Each row is a point. Each copy is the shape, with its points in the same order, turned, moved and blurred by noise. Is it also mirrored, or only turned?
In the rows, 128 means zero.

Shape (8 x 2):
179; 190
97; 109
170; 90
182; 169
152; 132
196; 82
87; 106
118; 103
Copy 1, 8 rows:
120; 40
116; 153
180; 115
135; 50
135; 101
202; 108
107; 163
135; 145
Copy 1 is: mirrored
Copy 2:
16; 99
127; 139
114; 71
37; 90
82; 100
116; 43
133; 152
125; 122
Copy 2 is: mirrored

Shape (10 x 4):
127; 89; 121; 168
137; 169; 133; 75
117; 180; 146; 150
72; 107; 221; 138
207; 103; 201; 96
180; 197; 119; 60
98; 123; 141; 198
162; 176; 121; 128
67; 122; 141; 198
157; 195; 117; 125
Copy 1, 10 rows:
94; 61; 131; 128
136; 176; 120; 141
117; 120; 90; 184
24; 112; 54; 128
32; 166; 186; 148
154; 201; 155; 167
93; 53; 89; 166
140; 133; 140; 179
94; 45; 62; 148
151; 144; 128; 189
Copy 1 is: only turned
Copy 2:
82; 162; 107; 164
177; 113; 156; 100
110; 82; 126; 114
51; 123; 211; 111
164; 141; 210; 194
220; 97; 140; 111
55; 109; 113; 140
145; 97; 116; 139
29; 123; 107; 121
167; 81; 106; 131
Copy 2 is: mirrored
Copy 3 (10 x 4):
96; 70; 108; 140
160; 164; 151; 117
126; 146; 146; 178
97; 164; 40; 170
221; 102; 51; 114
204; 154; 167; 96
86; 93; 110; 197
174; 106; 160; 164
60; 116; 119; 212
175; 143; 175; 158
Copy 3 is: mirrored
Copy 4 (10 x 4):
117; 107; 113; 183
147; 121; 147; 72
159; 113; 77; 100
42; 99; 61; 110
81; 213; 138; 122
176; 167; 168; 54
135; 93; 63; 172
175; 147; 121; 108
123; 62; 57; 168
186; 140; 121; 93
Copy 4 is: only turned

Shape, 11 rows:
56; 163; 135; 124; 118; 112; 140; 89
182; 75; 213; 151; 173; 205; 135; 158
95; 82; 127; 96; 80; 154; 139; 87
206; 117; 239; 137; 86; 174; 99; 137
97; 136; 39; 147; 111; 121; 84; 124
53; 130; 128; 20; 123; 90; 99; 120
134; 157; 91; 109; 107; 119; 133; 95
204; 126; 182; 131; 124; 205; 176; 165
125; 103; 104; 84; 140; 79; 125; 83
207; 119; 167; 105; 86; 203; 107; 179
79; 120; 117; 116; 68; 57; 147; 146
Copy 1, 11 rows:
97; 132; 94; 165; 126; 87; 200; 116
179; 123; 210; 138; 161; 197; 106; 171
162; 124; 47; 140; 131; 139; 159; 136
245; 90; 179; 157; 169; 116; 115; 146
106; 158; 83; 61; 158; 114; 193; 60
102; 209; 35; 174; 140; 73; 130; 113
152; 151; 97; 120; 101; 104; 179; 79
197; 106; 198; 158; 119; 194; 109; 102
125; 181; 80; 108; 80; 97; 147; 139
234; 127; 155; 143; 175; 169; 93; 86
97; 107; 56; 124; 116; 70; 116; 82
Copy 1 is: mirrored
Copy 2, 11 rows:
60; 129; 109; 122; 172; 161; 163; 176
170; 41; 136; 184; 74; 86; 94; 98
143; 124; 71; 106; 136; 127; 163; 193
159; 30; 167; 105; 56; 106; 164; 131
92; 196; 142; 60; 150; 146; 96; 174
133; 130; 72; 68; 204; 221; 159; 139
123; 166; 152; 94; 154; 126; 168; 161
148; 93; 143; 157; 68; 76; 170; 74
158; 129; 127; 87; 212; 132; 141; 166
177; 102; 142; 96; 36; 110; 152; 88
68; 126; 82; 39; 188; 110; 156; 150
Copy 2 is: mirrored
Copy 3:
120; 170; 126; 190; 82; 158; 117; 177
105; 18; 196; 131; 148; 78; 146; 108
61; 155; 146; 191; 77; 79; 125; 125
122; 57; 179; 113; 140; 45; 69; 88
112; 124; 56; 161; 10; 156; 131; 115
118; 218; 83; 172; 137; 133; 172; 119
74; 117; 91; 177; 92; 154; 95; 117
61; 28; 164; 103; 140; 81; 112; 134
86; 167; 117; 184; 111; 171; 148; 83
65; 39; 118; 102; 122; 37; 110; 93
93; 193; 117; 96; 54; 162; 116; 147
Copy 3 is: only turned

Shape:
64; 87; 168; 95; 162; 158; 138; 95; 96; 112; 150
133; 138; 129; 168; 141; 114; 130; 104; 156; 139; 129
144; 126; 164; 112; 138; 87; 125; 136; 114; 129; 96
134; 110; 158; 150; 133; 81; 123; 120; 148; 135; 136
110; 112; 151; 104; 156; 124; 110; 99; 140; 139; 99
67; 140; 169; 98; 163; 91; 78; 100; 129; 112; 145
134; 108; 159; 106; 150; 110; 115; 164; 111; 130; 143
153; 127; 54; 99; 163; 105; 70; 129; 113; 117; 104
153; 109; 127; 134; 130; 96; 118; 95; 118; 111; 122
136; 138; 158; 215; 142; 141; 94; 212; 101; 113; 118
42; 131; 128; 97; 119; 78; 130; 140; 143; 139; 142
140; 139; 169; 100; 92; 116; 129; 109; 157; 110; 119
153; 118; 141; 123; 62; 97; 82; 95; 100; 85; 131
81; 126; 161; 101; 118; 122; 62; 97; 121; 128; 156
126; 63; 156; 129; 130; 186; 74; 106; 109; 96; 101
145; 91; 144; 134; 132; 96; 130; 100; 140; 77; 139
Copy 1, 16 rows:
101; 104; 127; 112; 92; 166; 185; 158; 105; 189; 187
131; 143; 103; 138; 132; 123; 99; 118; 162; 149; 152
156; 156; 130; 132; 99; 131; 102; 158; 92; 152; 132
122; 140; 121; 154; 102; 131; 84; 150; 144; 163; 135
153; 121; 98; 102; 92; 140; 116; 148; 114; 178; 157
108; 170; 78; 127; 70; 147; 130; 151; 109; 218; 168
130; 130; 119; 163; 94; 126; 141; 156; 90; 163; 115
162; 163; 54; 93; 88; 76; 150; 172; 134; 129; 107
131; 152; 130; 119; 91; 105; 113; 160; 150; 141; 144
82; 146; 98; 176; 191; 73; 105; 139; 66; 137; 120
100; 153; 65; 140; 70; 206; 122; 140; 118; 152; 132
139; 138; 128; 142; 57; 128; 93; 110; 111; 138; 172
86; 169; 144; 106; 43; 76; 101; 140; 121; 125; 149
83; 143; 89; 108; 54; 124; 130; 123; 110; 200; 148
103; 75; 118; 84; 99; 72; 133; 165; 90; 163; 177
121; 136; 132; 153; 80; 107; 113; 176; 151; 139; 178
Copy 1 is: only turned
Copy 2, 16 rows:
82; 189; 125; 168; 72; 122; 116; 175; 118; 63; 141
105; 144; 118; 153; 133; 150; 146; 109; 134; 154; 107
115; 129; 162; 141; 160; 105; 105; 156; 129; 123; 103
96; 132; 123; 143; 153; 147; 102; 124; 124; 129; 94
104; 176; 137; 181; 138; 104; 122; 140; 117; 125; 122
81; 141; 150; 206; 92; 124; 73; 138; 96; 123; 125
92; 140; 145; 112; 123; 101; 78; 141; 136; 118; 123
137; 153; 176; 152; 108; 54; 119; 55; 133; 131; 86
137; 144; 138; 150; 129; 128; 120; 119; 126; 118; 71
97; 149; 203; 86; 124; 174; 98; 117; 215; 163; 136
74; 98; 145; 170; 125; 128; 104; 107; 85; 85; 169
144; 145; 133; 133; 144; 142; 114; 154; 79; 145; 128
199; 147; 153; 143; 120; 160; 78; 120; 103; 106; 88
127; 160; 130; 188; 90; 133; 60; 128; 105; 118; 144
146; 249; 152; 149; 110; 135; 97; 137; 143; 102; 116
110; 164; 132; 130; 124; 151; 113; 129; 96; 110; 62
Copy 2 is: mirrored

Shape (15 x 12):
167; 100; 143; 176; 138; 118; 201; 139; 140; 97; 165; 154
108; 81; 119; 127; 144; 91; 137; 96; 116; 236; 160; 77
162; 97; 99; 117; 72; 107; 172; 88; 156; 114; 111; 126
196; 148; 100; 84; 117; 114; 157; 91; 106; 95; 135; 140
138; 138; 91; 93; 67; 96; 131; 123; 148; 88; 176; 154
112; 82; 114; 84; 132; 195; 151; 147; 140; 111; 166; 163
126; 79; 207; 95; 81; 92; 113; 87; 122; 120; 145; 91
138; 141; 172; 105; 120; 216; 116; 111; 144; 181; 171; 155
118; 100; 124; 194; 138; 113; 116; 145; 131; 91; 55; 126
113; 231; 179; 91; 143; 133; 140; 86; 82; 90; 156; 136
114; 96; 115; 120; 145; 87; 107; 90; 156; 112; 119; 161
131; 89; 96; 245; 140; 202; 160; 123; 151; 144; 55; 113
131; 134; 131; 102; 157; 181; 109; 189; 151; 130; 145; 169
106; 158; 126; 154; 128; 104; 132; 103; 55; 154; 46; 176
170; 84; 93; 96; 81; 159; 108; 98; 109; 107; 182; 158
Copy 1 (15 x 12):
109; 116; 147; 159; 147; 175; 136; 59; 86; 76; 185; 149
194; 55; 130; 100; 66; 178; 153; 89; 186; 150; 157; 121
108; 120; 134; 175; 72; 186; 103; 76; 121; 72; 116; 81
66; 145; 158; 193; 82; 195; 116; 123; 131; 119; 133; 122
111; 133; 173; 201; 142; 168; 84; 105; 144; 103; 131; 65
135; 146; 121; 144; 182; 216; 131; 75; 116; 151; 108; 99
175; 121; 127; 133; 79; 148; 26; 93; 130; 135; 127; 142
143; 122; 159; 103; 123; 187; 120; 94; 62; 223; 126; 89
142; 159; 86; 109; 116; 123; 149; 138; 96; 44; 142; 116
117; 210; 224; 160; 103; 127; 119; 131; 122; 186; 149; 155
124; 158; 86; 146; 100; 146; 114; 103; 150; 115; 174; 78
140; 136; 102; 45; 94; 188; 203; 97; 43; 40; 132; 89
114; 131; 119; 135; 193; 163; 155; 126; 88; 177; 118; 102
187; 186; 122; 171; 47; 147; 184; 170; 93; 115; 163; 116
109; 131; 145; 154; 129; 249; 73; 122; 121; 134; 142; 72
Copy 1 is: mirrored
Copy 2, 15 rows:
104; 135; 130; 88; 190; 128; 145; 134; 54; 153; 60; 128
113; 140; 77; 190; 137; 162; 149; 51; 96; 159; 134; 202
114; 122; 122; 125; 132; 113; 144; 191; 94; 144; 88; 208
137; 102; 167; 109; 165; 138; 178; 147; 148; 131; 58; 204
112; 159; 178; 131; 132; 112; 156; 159; 116; 73; 72; 176
148; 177; 96; 87; 167; 194; 139; 155; 127; 97; 88; 133
88; 181; 159; 149; 92; 140; 187; 146; 135; 191; 155; 150
80; 144; 70; 111; 151; 168; 145; 118; 207; 125; 88; 119
168; 105; 141; 103; 114; 84; 90; 138; 90; 165; 146; 117
94; 79; 222; 135; 146; 180; 168; 120; 191; 128; 78; 94
113; 132; 148; 98; 107; 146; 102; 122; 99; 128; 128; 182
165; 60; 15; 105; 148; 79; 98; 152; 81; 165; 123; 104
154; 172; 127; 90; 184; 168; 91; 121; 166; 98; 96; 105
185; 61; 143; 143; 68; 144; 94; 102; 156; 182; 57; 136
149; 166; 107; 80; 124; 128; 206; 148; 146; 101; 79; 195
Copy 2 is: mirrored
Copy 3, 15 rows:
167; 113; 133; 163; 59; 141; 78; 154; 116; 165; 108; 169
196; 149; 189; 121; 159; 106; 168; 137; 229; 161; 108; 129
147; 93; 197; 159; 122; 151; 100; 155; 119; 125; 108; 76
148; 129; 225; 155; 95; 106; 94; 130; 80; 87; 106; 126
150; 85; 182; 138; 110; 165; 149; 96; 67; 110; 87; 118
184; 102; 98; 147; 143; 72; 115; 104; 86; 151; 88; 107
169; 196; 174; 136; 123; 177; 125; 76; 137; 164; 154; 72
157; 163; 125; 207; 196; 86; 148; 111; 100; 168; 116; 152
77; 109; 121; 108; 117; 142; 62; 123; 176; 123; 141; 115
137; 226; 157; 134; 127; 129; 135; 113; 63; 65; 124; 175
146; 128; 154; 130; 140; 156; 82; 92; 152; 97; 66; 112
55; 98; 104; 141; 153; 87; 65; 215; 183; 181; 126; 119
153; 92; 106; 159; 164; 82; 108; 81; 99; 128; 123; 182
82; 154; 134; 158; 113; 106; 132; 143; 186; 31; 132; 115
143; 104; 191; 168; 107; 88; 134; 76; 83; 158; 65; 84
Copy 3 is: only turned
Copy 4 (15 x 12):
161; 121; 65; 57; 132; 125; 92; 106; 88; 112; 115; 173
128; 201; 130; 147; 144; 137; 140; 127; 134; 41; 198; 116
199; 121; 113; 97; 65; 148; 116; 113; 110; 140; 159; 116
130; 138; 128; 84; 75; 147; 80; 90; 135; 174; 117; 106
143; 137; 145; 90; 75; 141; 103; 88; 86; 191; 186; 162
163; 148; 128; 129; 134; 138; 91; 142; 148; 171; 134; 225
155; 132; 180; 156; 57; 155; 117; 92; 81; 63; 126; 160
123; 137; 155; 163; 118; 61; 57; 177; 139; 125; 132; 178
166; 86; 81; 151; 146; 128; 195; 101; 77; 138; 100; 127
66; 84; 143; 168; 110; 126; 29; 54; 121; 154; 127; 130
117; 129; 85; 146; 70; 149; 166; 106; 114; 141; 153; 161
201; 68; 60; 136; 197; 100; 162; 197; 110; 120; 120; 106
127; 149; 120; 149; 147; 70; 116; 117; 137; 182; 116; 208
124; 137; 61; 209; 137; 142; 109; 105; 68; 160; 107; 70
139; 160; 169; 93; 84; 164; 99; 167; 101; 176; 139; 166
Copy 4 is: mirrored

Shape, 18 rows:
136; 134; 48; 112; 121; 192; 95; 139; 186; 124; 69; 130
159; 66; 163; 99; 72; 148; 140; 105; 100; 114; 181; 71
143; 91; 124; 108; 145; 53; 145; 138; 88; 126; 122; 166
132; 133; 64; 73; 159; 55; 132; 161; 62; 174; 111; 138
150; 77; 180; 124; 82; 147; 234; 94; 98; 135; 137; 108
123; 114; 76; 128; 119; 50; 145; 166; 144; 171; 108; 145
90; 154; 78; 137; 139; 83; 63; 138; 97; 194; 81; 184
174; 169; 100; 151; 70; 142; 108; 133; 182; 93; 114; 87
210; 105; 146; 95; 37; 143; 124; 158; 114; 87; 107; 110
133; 137; 144; 63; 184; 55; 134; 134; 102; 152; 81; 159
122; 86; 186; 106; 48; 141; 157; 104; 100; 77; 156; 104
95; 82; 125; 77; 64; 83; 191; 114; 87; 120; 138; 152
129; 91; 126; 121; 155; 75; 131; 201; 62; 153; 94; 144
165; 147; 138; 76; 143; 101; 140; 163; 80; 186; 130; 202
177; 134; 76; 149; 42; 157; 121; 88; 134; 94; 110; 72
121; 164; 77; 116; 111; 108; 114; 151; 124; 171; 31; 107
177; 160; 67; 159; 96; 155; 125; 140; 117; 65; 89; 111
116; 204; 85; 120; 109; 170; 138; 170; 162; 117; 104; 96
Copy 1:
129; 98; 111; 133; 154; 97; 73; 98; 52; 58; 135; 143
112; 160; 157; 85; 221; 184; 173; 167; 131; 145; 100; 119
181; 139; 185; 117; 105; 138; 92; 171; 148; 148; 84; 99
158; 139; 218; 95; 100; 124; 15; 166; 138; 146; 71; 147
108; 163; 109; 40; 135; 185; 175; 164; 142; 144; 72; 118
150; 66; 170; 121; 115; 115; 63; 162; 155; 121; 68; 127
129; 105; 189; 156; 71; 49; 35; 188; 113; 147; 144; 147
145; 63; 138; 107; 206; 97; 145; 80; 99; 123; 144; 141
167; 117; 147; 49; 228; 130; 137; 139; 128; 119; 147; 87
194; 180; 162; 122; 101; 95; 62; 148; 148; 163; 83; 146
135; 167; 149; 84; 182; 154; 217; 161; 162; 115; 121; 134
145; 147; 195; 76; 111; 142; 161; 188; 178; 96; 75; 137
162; 125; 168; 115; 109; 160; 37; 186; 161; 152; 123; 108
132; 176; 168; 76; 109; 88; 47; 144; 153; 154; 98; 81
123; 65; 154; 68; 196; 122; 167; 126; 57; 122; 136; 150
155; 89; 142; 84; 130; 72; 47; 156; 97; 132; 129; 192
154; 59; 161; 74; 159; 132; 120; 88; 71; 117; 167; 131
121; 102; 119; 98; 146; 117; 95; 47; 114; 99; 145; 181
Copy 1 is: only turned
Copy 2, 18 rows:
121; 219; 142; 160; 63; 190; 162; 148; 99; 63; 126; 114
155; 66; 110; 180; 108; 93; 97; 136; 156; 37; 113; 131
107; 132; 180; 130; 193; 69; 146; 96; 128; 103; 106; 92
110; 191; 161; 141; 168; 31; 154; 102; 65; 93; 143; 89
175; 97; 94; 159; 96; 65; 123; 77; 220; 65; 73; 118
123; 163; 126; 159; 169; 99; 185; 99; 73; 127; 113; 78
144; 226; 169; 122; 176; 115; 128; 123; 45; 146; 120; 141
157; 131; 118; 151; 61; 192; 143; 97; 94; 77; 138; 62
202; 101; 166; 193; 109; 136; 117; 130; 144; 43; 130; 62
145; 170; 187; 75; 169; 50; 175; 116; 114; 97; 121; 95
174; 82; 102; 146; 136; 122; 83; 113; 167; 20; 77; 99
144; 130; 107; 162; 186; 64; 117; 123; 139; 53; 57; 77
150; 176; 174; 162; 206; 67; 164; 82; 132; 97; 151; 123
157; 173; 179; 125; 173; 39; 128; 146; 140; 155; 152; 73
151; 128; 126; 183; 48; 166; 101; 87; 86; 49; 92; 82
188; 221; 134; 141; 107; 123; 184; 99; 55; 93; 118; 115
138; 177; 154; 173; 74; 177; 109; 67; 106; 54; 137; 70
150; 200; 78; 131; 87; 161; 146; 111; 102; 72; 178; 77
Copy 2 is: mirrored
Copy 3:
179; 88; 175; 140; 160; 104; 161; 41; 155; 173; 134; 93
119; 158; 125; 123; 193; 132; 90; 199; 77; 175; 154; 140
108; 114; 123; 145; 88; 164; 83; 125; 108; 91; 111; 154
93; 119; 193; 119; 83; 150; 94; 97; 143; 108; 73; 190
101; 98; 98; 153; 154; 184; 124; 229; 116; 190; 157; 134
138; 108; 171; 179; 53; 109; 102; 114; 148; 126; 125; 151
129; 115; 171; 139; 105; 116; 144; 49; 184; 57; 142; 197
182; 106; 159; 105; 123; 87; 157; 111; 84; 181; 189; 93
126; 107; 176; 142; 165; 142; 143; 144; 16; 155; 166; 105
74; 150; 126; 133; 70; 185; 135; 83; 136; 109; 92; 152
123; 134; 110; 129; 183; 140; 129; 225; 85; 132; 154; 101
124; 123; 162; 164; 133; 170; 116; 213; 135; 103; 104; 131
55; 87; 135; 161; 100; 121; 105; 110; 108; 96; 97; 175
45; 114; 182; 128; 101; 196; 96; 87; 143; 105; 158; 149
212; 92; 171; 98; 166; 114; 159; 148; 77; 181; 164; 137
128; 102; 188; 146; 93; 109; 200; 71; 137; 147; 114; 168
175; 41; 160; 88; 141; 107; 157; 100; 71; 154; 143; 114
122; 87; 180; 85; 118; 76; 177; 105; 149; 179; 150; 76
Copy 3 is: only turned
Copy 4, 18 rows:
127; 50; 89; 141; 131; 163; 103; 57; 156; 94; 192; 108
92; 137; 170; 88; 106; 66; 64; 155; 94; 125; 135; 190
154; 135; 140; 125; 113; 122; 140; 121; 140; 175; 56; 137
167; 84; 189; 142; 124; 124; 174; 93; 198; 190; 63; 130
121; 165; 162; 144; 76; 64; 77; 183; 63; 174; 160; 131
134; 158; 139; 145; 106; 159; 147; 79; 189; 167; 114; 150
178; 119; 128; 138; 159; 114; 218; 26; 168; 122; 117; 136
88; 132; 125; 163; 150; 129; 53; 87; 152; 64; 159; 131
121; 99; 112; 163; 91; 94; 24; 105; 110; 108; 103; 188
166; 107; 136; 131; 87; 118; 171; 148; 184; 125; 44; 105
60; 139; 139; 102; 89; 54; 72; 136; 66; 129; 118; 151
82; 137; 143; 117; 78; 67; 131; 119; 116; 210; 100; 136
169; 110; 172; 139; 108; 160; 159; 105; 119; 162; 63; 160
172; 102; 117; 186; 138; 94; 173; 140; 158; 171; 70; 160
115; 136; 145; 136; 138; 85; 7; 60; 135; 103; 174; 133
157; 98; 161; 170; 90; 136; 146; 36; 179; 103; 133; 115
123; 104; 136; 170; 164; 136; 41; 52; 120; 111; 122; 105
70; 95; 157; 197; 151; 147; 119; 73; 163; 84; 162; 100
Copy 4 is: mirrored
